Each row of a before or after table is a point. The points were changed in one or more steps. Then noise was added and the rows were shuffled. The steps act on columns, c1 being the first. Write out the steps. A step turns or swaps two columns, mirrors them in a line or flattens them onto one, adds a multiple of one to another, or multiplies or shifts one. Angles are multiples of 10 degrees, from the lower column toward the higher: turns from -170 to 170, lines from 10 to 170 but not 90. Use the fewest steps. Two steps may share a column if one is a turn and the other turns, adds or multiplies; they go together, in the order done. Otherwise the lowest column goes first.
(in the rows, 128 means zero)

Before (11 x 2):
[[122 142]
 [126 129]
 [121 143]
 [172 107]
 [125 114]
 [110 118]
 [172 123]
 [145 150]
 [130 161]
 [145 154]
 [122 141]]
After (11 x 2):
[[127 129]
 [122  98]
 [145  66]
 [135 205]
 [128 228]
 [137 195]
 [124 175]
 [127 167]
 [127  86]
 [126 170]
 [146 112]]
Steps: multiply c1 by 0.4; multiply c2 by 3

Before:
[[160 145  87 157]
 [166  87  99 122]
 [145 146 111 159]
 [146 108 100 152]
 [161 120 188 132]
 [157 135 194 128]
 [ 35 144  88 161]
 [163 146  74 141]
 [133 123  96 156]
 [ 85 134  98 121]
 [120 139  93 159]
 [149 148 117 142]]
After:
[[127  90 142  75]
 [127  92 155  90]
 [133 100 143 117]
 [137 108 157 114]
 [187 199 163  88]
 [104  99 132 190]
 [103 122 153 102]
 [152 162 120  98]
 [122 125 157  98]
 [118 100 129 195]
 [ 74 117 121  99]
 [140 129 158  93]]
Steps: turn c1 and c2 by -120 degrees; swap c3 and c4

Before:
[[ 97 112 113 104 115 160]
 [122  82 135 131  90 142]
 [168 128 172 125 104 105]
 [116 134 156 150 148  50]
 [ 84 167 174  92 149 170]
 [126 111 156 132 125 105]
 [140 112 149 191 125 154]
 [135 161 170  75 160  80]
 [ 97 193 125 141 149 149]
 [157 180 147  66 125  92]
 [142 119 148 123 135 167]
 [129 188 186  75 110  80]
 [176 148  75 109 135 105]]
After, 13 rows:
[[ 91 139 121  85 156  67]
 [114 134  55 147 147 172]
 [169 121  79 130 106 119]
 [122 112 132 128  78 114]
 [100 119 159 101 113 111]
 [ 97 141 143 135 165 113]
 [144 128 138 126 134  86]
 [145 141  64  77 166 137]
 [181 131 154 118 140 181]
 [169 134  90  71 141 144]
 [130 127 125 192 119  91]
 [124 127  91 129 121 127]
 [139 131  54  74 131 126]]
Steps: turn c1 and c4 by 10 degrees; flatten c2 and c5 onto the line at 70 degrees; turn c3 and c6 by -140 degrees

Before:
[[ 86 157 173 117 142 109 138 162]
 [ 79 149 134 145  85 113 164 164]
 [ 93 133 162 100 142 177 168 144]
 [ 93 154 172 145 112 115 166 159]
 [126  75 156  89 151 116 127 161]
 [ 77 154 119 153 123 121  99 132]
 [ 97 157  73 140 154 147  98 193]
 [161 119 111 147 152 231 150 105]
 [162 144 164 103  98 164 134 129]
 [108  79 167  80 145 147 107 113]
 [ 93 156  96 132  62 125 156 114]
 [156 155  87 139 147 135 152 109]]
After, 12 rows:
[[161  92 164 103  98 143 134 135]
 [163  27 115 145 152 120 150 103]
 [108 109 170  78 144  80 107 120]
 [126 141 150  90 154  75 127 164]
 [ 95 132  99 133  60 155 155 110]
 [ 93  78 159 100 142 134 169 147]
 [100 108  63 140 156 155  98 182]
 [ 79 142 128 143  83 148 164 165]
 [ 92 141 165 144 113 152 166 166]
 [156 119  91 140 149 155 152 102]
 [ 85 147 166 119 141 155 142 169]
 [ 78 134 119 154 124 153  99 131]]
Steps: turn c2 and c6 by 90 degrees; turn c3 and c8 by 10 degrees

Before (9 x 9):
[[116 162 128 123 192 156 114 157 109]
 [100  97  86 109 172 159 169  97 132]
 [140 130 129 154 178 134  86 162 160]
 [150 125  95 147 137 136 152  84  92]
 [ 93  75 114 122 116  96  96  98 137]
 [125 131 154 185 104 119 167 115 149]
 [111 113 169 158 177 149 118  82 172]
 [105  73 126 154 126 107 142 127 113]
 [164 129 151 108 140  90 120  97 104]]
After:
[[ 54  95  86 159  77 144 102 161 136]
 [218  94 154  91 115 156 138 127 102]
 [122 112 154 107 144  73  83 129 150]
 [ 93 154 130 156  74 127 165  93 108]
 [157 160 133 134  97 101 184 127 162]
 [ 74 128 121 100 125 108 114 183 109]
 [ 93  80 171 143  86  97 155 140 176]
 [ 34  96 111  92 152 139 157 178 137]
 [187  88  95 131 113 110 109 129  92]]
Steps: multiply c1 by 2.5; turn c2 and c8 by -90 degrees; turn c4 and c6 by -100 degrees; turn c5 and c7 by 160 degrees
